Each row is a point. Each copy is the shape, with its points in the same order, stretched, turned, moved and blurred by noise. Say if it was mirrored as well.
In the rows, zero is written as 128.

Shape, 7 rows:
[[159 159  76]
 [104 141 164]
 [134 106 110]
 [144 124  82]
 [115 138 100]
 [152 114 160]
 [133 131  94]]
Copy 1:
[[185 155  88]
 [115 123 175]
 [161  96 111]
 [183 119  94]
 [177 122 132]
 [103 114 118]
 [174 122 111]]
Copy 1 is: mirrored
Copy 2, 7 rows:
[[ 92 115  65]
 [147 140 172]
 [147 115  89]
 [124 117  61]
 [128 143  99]
 [149  97 136]
 [121 127  82]]
Copy 2 is: mirrored

Shape:
[[122 126 119 162 128 132]
 [ 98 114 160 163 111 123]
 [ 90 140 108  91 138 109]
 [173 126 120 148 138 131]
 [159 167 102 133 136  98]
 [154 121 140 146  70 110]
 [ 97 128 148 169 122 105]
 [110 137 217 142  72 125]
 [ 87 145 102 131 105 218]]
Copy 1 (9 x 6):
[[111 107 134 131 118 128]
 [ 81 119 156 153 113 127]
 [113 132 115 150 145  84]
 [149 119 136 125 106 137]
 [141 135  98 120  96 115]
 [115 112 152 142  71 111]
 [ 78 118 133 144 110 132]
 [ 69 156 194 157  80 129]
 [105 115 186  96 153  95]]
Copy 1 is: only turned
Copy 2, 9 rows:
[[145 144 155 148 131 121]
 [135 158 166 122 164 115]
 [134 145  89 121 138  98]
 [133 101 158 162 110 131]
 [164 111 108 141 125 142]
 [162 107 173 101 142 107]
 [145 165 146 134 178 119]
 [117 149 173  65 173 134]
 [115 172 161 124  39 144]]
Copy 2 is: only turned
Copy 3:
[[160 136 112 127 119 119]
 [148 126 146 161 135 125]
 [ 80 139 127  99 139 148]
 [161 106  81 119  94 134]
 [129 137 104  96  66 113]
 [125  98  87 167  93  88]
 [145 127 162 133 121 117]
 [118 127 140 208 106 143]
 [143 186  36 146 179 129]]
Copy 3 is: only turned
Copy 4 (9 x 6):
[[132 121 149 161 128 137]
 [127  76 129 158 115 145]
 [ 92 151 112  85 103 120]
 [155 149 159 148 174 135]
 [160 151 172 122 139 127]
 [156  76 138 160 156 106]
 [128  85 149 151 113 145]
 [163  38  90 149 100 154]
 [129 158  68 168  52 129]]
Copy 4 is: only turned

Shape (12 x 9):
[[150 131 106 120 161  93 117 116 173]
 [132 137  73 169 138 132 139 143 106]
 [166 125 118 131 145  29 165  98 131]
 [118 116 175 140 126 154 154 131 127]
 [ 85 133 145 149 133 152 151 112  88]
 [128 115  92 134 129 167 128 146 105]
 [ 92 134 144 140  82 137 149 115 126]
 [ 79 134 170 119 164 134 145 106 117]
 [140 130  93 198 138 121 130 166 129]
 [119 112 145 120 136 127  91  96 114]
 [111  67  99 107 185  95  94 117 152]
 [153 109 125 169 170 101 162  85 175]]
Copy 1 (12 x 9):
[[168 110 135  82 141 140 111 166 111]
 [135 130 146 135 116 141 216 149 134]
 [175  98 117  53 124  99 144  93  97]
 [ 67 133 107 127 140 122 110 125 158]
 [ 37 153 133 134 111 132 150 122 134]
 [117 136 151 166 139 162 172 154 142]
 [ 69 106  89 133  97 118 123 124 109]
 [ 33 145 147 106 138 134  94 131 130]
 [147 123 126 117 134 103 198 163 142]
 [ 97 167 133 127 128 126  94 143 106]
 [134 147 146  87 207 155  94 171  87]
 [143 124  88  44 114 134 139 150 136]]
Copy 1 is: only turned
Copy 2:
[[116 149  83  98 109 142 161 115 139]
 [ 92 106 111 129 153  77 111 149  93]
 [156  86  88 124 114 128 138 123 159]
 [106 115 191 136 113 131 136 107 166]
 [120 111 172 136 144 103 137  93 120]
 [104 139 140 123 133  71 113 144  98]
 [126 115 165 144 116 132  87  88 123]
 [130 130 165 126 112 123 183  60 150]
 [ 58  80 125 143 147 116 125 172 107]
 [146 151 135 119 122 160 153 136 115]
 [126 114  93  63  93 122 204 133  94]
 [ 99  86 114  54 148 153 165 120 165]]
Copy 2 is: mirrored

Shape:
[[ 61 115 133 106 141 176 124 127 100  87 169]
 [144 100  93  89  87 176 122 141 131 182 112]
 [ 88  99 108 149  83 157 119 160 150 161 117]
 [186 118  98 151 107 108 101 134 118 126  55]
 [103 155 107  92 167 119 105 163 131 112 147]
 [152 139 110 119  75 134 165 134 155  84 132]
 [ 76 132 124 127 142 106  82 113 169  70 127]
 [112 141 151 170 149 185  78 128 132 132 131]
 [121 131 162 137 140 174 128 179 106 101 114]
 [108 181 109 111 133 132 184  77 137  92 126]
 [146 123  89 129 146  96 145  84  95 168 117]
 [ 95 121 141  97 165 136 131 149 169 105 124]
 [178 136 118 179  95 168 126 134 125 172 111]
 [152 123  85 159 136 157 153 134 114 124 116]
 [ 91 171 138 121 135  97 152  90 124 116 153]
 [ 95 100 170 130 148 134 122 104 140 138 179]
 [189 109 130 149 139 130 157 135 115 117 153]]
Copy 1 (17 x 11):
[[142 181 113  82 156 167 160  86 127 177 113]
 [178 104 113 121 120 152 146 129 199 156 120]
 [147  90 131 133 103 183 102 117 136 166 104]
 [123  61  85 151  72 116  83 109 130 116 185]
 [ 98 155 149 119 122 134 162 166 119 139 106]
 [143 186  76 133 128 180  83  93 139  80 127]
 [119 129 131 114 109 166 125 127  59 119 153]
 [158  83  99 144 129 103 151 117  93 206 140]
 [124 112  91 112 151  99 110  97 140 176 109]
 [104 156  48 132 153 181 139 119 122 115 142]
 [117  95 102 171 122 133 173 128 155 130 165]
 [124 122 140  97 160 153 139 144 123 116 125]
 [165  77  68 176 116 107 116 108 153 166 137]
 [132 131  75 142 140 135 109 113 150 168 165]
 [ 91 146  94 150 142 162 170 114  94 113  96]
 [152 130 145 131 174 143 185 112 115 134 108]
 [148 156 110 150 169 117 118 100 165 118 146]]
Copy 1 is: mirrored
Copy 2:
[[132 168 117 100 131 158 148 155 110 138 184]
 [ 94 116 104 105 179 109 102 162  98  85 102]
 [119  89 114  80 162 131  99 181 105 130 108]
 [161  90 111 177  88  84 145 137 150  86 100]
 [120 128 124 110  57 152 142 115 118 119 149]
 [127 110 143  64 117  84 156  95 175 131  99]
 [155 121 104  79  49 125 127 120 179 142 181]
 [125 105 128 160 168 190  92 167 125 108 151]
 [136 134 163 159 126 165 147 178 131 110 136]
 [105 114 123 108 119  74 149  73 138 161 160]
 [130 124  89 177 119  98 131 104  86 143 115]
 [104 140 122 104  76 146 131 154 164 136 149]
 [118  79 135 157 204 138  99 151 111 103  76]
 [114  90 105 151 145 121 167 129 121 122 106]
 [137 137 135 111 103 116 117  89 111 181 152]
 [131 173 119 118 132 182  97 154 129 166 140]
 [132 145 129 157 123 154 161 118 150 129  78]]
Copy 2 is: only turned
Copy 3:
[[111 129 144 131 138  95 120  86 185 165  77]
 [139 150 169 163 116 133 163 193 103 133  99]
 [110 147 179 109  67 131 143 135 135 151  91]
 [ 92 101 140 123  98 162 100 168  58 124 141]
 [ 88 146 124  96 167  89  93 121 156 128 117]
 [150  98 148 106 164 153 154 164 164 119 148]
 [110 132 137  88 140 121 121  51 156 103  94]
 [114 113 141  75 102 102 105 112 110 183  81]
 [ 80  66 156 102 135 105  79 156 144 168  94]
 [174 122 115 116 152 145  98 112 162 112 118]
 [149 138 110 166  80 118 113 138  94 137 142]
 [111 100 146 108 150 102 102 130 169 101  82]
 [141 109 146  95  93 132 125 185  79 183 138]
 [121 111 113  95  98 133 121 170 124 159 115]
 [157 130 129 120 135 116  84  84 157 132 141]
 [142 114 146 132 111  70 135  92 154 143 108]
 [134  74 118 112 128 104 123 183 134 152 150]]
Copy 3 is: only turned
Copy 4:
[[ 94  87 121 122 146 156 131 134 184  73 133]
 [116  86 188 158 142 208 139 121 116 163 148]
 [189 116 133 151 106 185 132 142 135 127 110]
 [161 160 184 140 128 154 189 129 131 188 172]
 [107 131 108 101 109 138 128  78 140 109 159]
 [188  97 160  81 154 136 132 148 118 136 153]
 [189 126  95 130  99 117 136  88 171  91 167]
 [111 132 151 155 112 120 136 114 186 152  88]
 [126 126 115  90 126 149 151 149 180 160 105]
 [138 123 156 105 214 133 119  97 133 120 157]
 [ 77 146 173 164 198 157 182 105  93 131 169]
 [157 109  84  92 123 148 150  82 146 125 141]
 [128 137 203 149 144 143 150 150 123 189  95]
 [117 134 198 107 151 157 176 124 130 140 127]
 [124 135 105 134 190 110 116 113 123 101 146]
 [106  96  97 151 149 115 155 125 134  95 111]
 [ 93 114 167  93 155 120 194 146 108 141 123]]
Copy 4 is: only turned
